Every row gives one point. Examples show where two turns around zero, p and q, send a point. Write where each new point lands after one turn and then the other. Backwards means that the second turn is done in reverse. Each puzzle has new turns, and all numbers are rounded.

Turn p:
-.01	.14	-.45 => .15	.09	-.44
-.16	-.38	.13 => -.07	-.40	.15
.09	.21	-.14 => .07	.22	-.14
.41	-.15	.55 => .14	.07	.68
-.34	.18	-.09 => -.30	.02	-.25
Turn q:
.39	-.12	-.20 => .21	-.31	-.26
-.25	-.05	-.01 => -.23	.12	.03
-.02	.50	.18 => .32	.38	.20
-.10	.18	.38 => .08	.15	.40
-.02	-.51	-.35 => -.37	-.34	-.36
Where do these land?
p, then q: -.11	-.07	.25 => -.17	.02	.22
p, then q: -.12	.22	.23 => -.09	.29	.15
p, then q: .28	.24	-.59 => .45	.03	-.53
p, then q: .25	-.32	.25 => .09	-.31	.35
p, then q: .04	-.42	-.16 => -.05	-.44	-.08
p, then q: -.35	.35	.02 => -.23	.42	-.13

Turn p:
-.23	.24	-.06	-.07 => -.10	.32	-.01	.10
.06	-.35	-.71	-.06 => .20	.00	-.65	-.42
.16	.09	-.62	-.10 => .39	.27	-.39	-.23
.08	.11	.36	.28 => .00	-.20	.24	.36
-.40	-.24	.32	.01 => -.54	-.14	.06	.04
.14	.20	.37	-.17 => .03	.04	.47	.04
.19	-.04	.32	.11 => .04	-.26	.26	.11
Turn q:
-.20	.40	.02	-.23 => -.37	.34	-.04	.03
.42	.18	.42	.32 => .39	.20	.39	.38
-.07	-.54	-.20	.19 => .18	-.55	-.16	-.12
-.29	-.31	-.12	-.06 => -.19	-.36	-.12	-.15
.04	.27	-.37	.19 => .11	.20	-.42	.14
.10	.01	.24	-.41 => -.12	.17	.34	-.28
Where do these land?
q, then p: .29	-.18	-.03	-.60 => -.06	.30	.48	-.39
p, then q: .06	-.13	-.35	-.19 => -.02	.23	-.13	-.33
p, then q backwards: -.01	.19	.45	.27 => -.15	.03	.45	.29
q, then p: -.50	.13	-.14	.18 => -.21	.04	-.51	.13
q, then p backwards: -.09	-.33	-.23	.28 => .21	-.30	-.10	.32
q, then p: .26	.32	.31	.07 => .15	.00	.28	.41
